Each row is a point. Each copy is the shape, with its points in the same order, stretched, turned, moved and blurred by noise. Is it also mirrored, or only turned?

Shape, 6 rows:
[[ 0.10  0.06]
 [-0.12  0.57]
 [ 0.13 -0.08]
 [-0.06 -0.13]
 [-0.30 -0.11]
 [ 0.46 -0.10]]
Copy 1:
[[-0.12  0.07]
 [-0.60 -0.30]
 [ 0.06  0.10]
 [ 0.17 -0.10]
 [ 0.31 -0.36]
 [-0.11  0.50]]
Copy 1 is: only turned
Copy 2, 6 rows:
[[-0.06  0.05]
 [-0.46 -0.17]
 [ 0.03  0.15]
 [-0.09  0.35]
 [-0.17  0.43]
 [ 0.23 -0.06]]
Copy 2 is: mirrored
Copy 3:
[[ 0.20  0.02]
 [ 0.58  0.35]
 [ 0.11 -0.11]
 [ 0.03  0.09]
 [ 0.00  0.29]
 [ 0.12 -0.36]]
Copy 3 is: only turned
Copy 4:
[[ 0.11  0.25]
 [ 0.74  0.31]
 [-0.16  0.22]
 [ 0.03 -0.01]
 [ 0.16 -0.24]
 [-0.32  0.55]]
Copy 4 is: mirrored

Shape, 9 rows:
[[ 0.18 -0.02 -0.35]
 [ 0.19 -0.32 -0.21]
 [-0.45  0.21 -0.15]
 [-0.34 -0.07 -0.29]
 [-0.36  0.32 -0.28]
 [-0.39  0.20  0.06]
 [-0.09  0.12 -0.20]
 [ 0.07 -0.07  0.02]
 [ 0.13 -0.28  0.12]]
Copy 1:
[[ 0.43  0.08 -0.12]
 [ 0.24  0.11  0.22]
 [ 0.20 -0.53 -0.61]
 [ 0.28 -0.44 -0.25]
 [ 0.37 -0.46 -0.69]
 [ 0.05 -0.43 -0.55]
 [ 0.30 -0.18 -0.36]
 [ 0.09  0.01 -0.10]
 [-0.02  0.09  0.16]]
Copy 1 is: only turned
Copy 2 (9 x 3):
[[ 0.35 -0.02  0.03]
 [ 0.20 -0.30  0.12]
 [-0.13  0.13 -0.52]
 [ 0.06 -0.20 -0.42]
 [ 0.02  0.21 -0.50]
 [-0.28  0.13 -0.39]
 [ 0.09  0.09 -0.19]
 [-0.06 -0.06  0.02]
 [-0.11 -0.27  0.22]]
Copy 2 is: only turned

Shape, 9 rows:
[[ 0.04  0.09 -0.21 -0.30]
 [ 0.22  0.31 -0.38 -0.32]
 [ 0.08 -0.42  0.31  0.44]
 [ 0.28  0.12 -0.26 -0.01]
 [-0.07 -0.05  0.08  0.03]
 [-0.18  0.00  0.40  0.58]
 [-0.46 -0.13 -0.14  0.44]
 [ 0.19  0.24 -0.30 -0.21]
 [-0.05  0.10 -0.28  0.22]]
Copy 1, 9 rows:
[[-0.20  0.03 -0.22 -0.15]
 [-0.19  0.14 -0.46 -0.23]
 [ 0.17 -0.39  0.01  0.50]
 [-0.14  0.00 -0.53  0.03]
 [ 0.00 -0.03  0.03  0.18]
 [ 0.23  0.08  0.07  0.69]
 [-0.51  0.09 -0.01  0.61]
 [-0.17  0.10 -0.44 -0.12]
 [-0.34  0.12 -0.38  0.33]]
Copy 1 is: only turned
Copy 2 (9 x 4):
[[ 0.25  0.21 -0.27 -0.05]
 [ 0.31  0.35 -0.48  0.09]
 [-0.11 -0.45  0.06  0.29]
 [ 0.15  0.08 -0.44  0.22]
 [ 0.01  0.01  0.05  0.05]
 [-0.45 -0.11  0.48  0.31]
 [-0.48 -0.01  0.16 -0.11]
 [ 0.24  0.28 -0.39  0.11]
 [-0.18  0.10 -0.19  0.11]]
Copy 2 is: only turned
Copy 3 (9 x 4):
[[ 0.05 -0.11 -0.37 -0.14]
 [ 0.03  0.00 -0.64  0.02]
 [ 0.09  0.23  0.66  0.04]
 [ 0.12  0.18 -0.35  0.05]
 [-0.14 -0.04  0.10 -0.08]
 [-0.42  0.16  0.65  0.11]
 [-0.13 -0.36  0.43  0.33]
 [-0.01  0.02 -0.49  0.03]
 [-0.02 -0.12 -0.12  0.28]]
Copy 3 is: only turned

Shape, 9 rows:
[[-0.16  0.48 -0.46 -0.09  0.06  0.32]
 [-0.36 -0.01  0.33 -0.16 -0.06 -0.06]
 [-0.01 -0.31  0.59  0.08  0.04 -0.02]
 [ 0.01  0.52 -0.12 -0.26  0.19  0.17]
 [-0.07 -0.05  0.31  0.18  0.20 -0.34]
 [-0.28 -0.27  0.27 -0.16  0.31 -0.24]
 [ 0.10  0.19 -0.49 -0.31  0.01  0.21]
 [-0.22 -0.25  0.41  0.13 -0.15 -0.42]
 [-0.21  0.24 -0.36  0.02  0.20  0.38]]
Copy 1:
[[ 0.19  0.05 -0.35  0.22  0.10 -0.23]
 [-0.14 -0.02 -0.28 -0.30 -0.11  0.30]
 [-0.13  0.01  0.25 -0.36  0.04  0.53]
 [ 0.12 -0.32 -0.19  0.23  0.11  0.02]
 [-0.46  0.06  0.27 -0.05  0.00  0.24]
 [-0.32 -0.08 -0.07 -0.47 -0.01  0.10]
 [ 0.28 -0.04 -0.09  0.17 -0.11 -0.25]
 [-0.47  0.26  0.17 -0.21 -0.29  0.36]
 [ 0.18  0.11 -0.31 -0.03  0.24 -0.20]]
Copy 1 is: mirrored
Copy 2:
[[-0.45 -0.04  0.08  0.19  0.20 -0.01]
 [ 0.28  0.29 -0.09  0.10 -0.30  0.31]
 [ 0.69  0.21  0.06 -0.05 -0.20 -0.14]
 [-0.32  0.10  0.39  0.10  0.00  0.09]
 [ 0.34  0.09 -0.03 -0.14 -0.48 -0.01]
 [ 0.11  0.14  0.05  0.26 -0.67  0.10]
 [-0.40 -0.19  0.26  0.41 -0.12  0.10]
 [ 0.56  0.03 -0.28 -0.12 -0.50  0.20]
 [-0.31  0.00  0.15  0.21  0.06 -0.21]]
Copy 2 is: only turned
Copy 3 (9 x 6):
[[-0.16  0.51 -0.28  0.17  0.16  0.82]
 [ 0.14  0.14 -0.05  0.48  0.06 -0.11]
 [ 0.43  0.00  0.28  0.07 -0.12 -0.20]
 [-0.05  0.62 -0.31 -0.14  0.23  0.43]
 [-0.09 -0.09  0.30  0.06  0.16 -0.29]
 [-0.33  0.12  0.15  0.11 -0.20 -0.30]
 [-0.23  0.41 -0.55 -0.23 -0.10  0.54]
 [ 0.10 -0.28  0.28  0.44  0.18 -0.52]
 [-0.20  0.47 -0.09  0.15 -0.12  0.93]]
Copy 3 is: only turned
Copy 4, 9 rows:
[[-0.14  0.31  0.00  0.01 -0.52  0.46]
 [-0.07  0.19  0.24  0.30 -0.17 -0.33]
 [-0.15 -0.05  0.15  0.09  0.25 -0.59]
 [-0.01  0.33  0.17 -0.18 -0.52  0.18]
 [ 0.03  0.10 -0.03  0.15 -0.01 -0.51]
 [-0.01 -0.11  0.15  0.21 -0.22 -0.46]
 [ 0.17  0.12  0.11 -0.12 -0.30  0.46]
 [ 0.07  0.15  0.10  0.35  0.12 -0.66]
 [-0.26  0.06 -0.03  0.06 -0.40  0.27]]
Copy 4 is: only turned
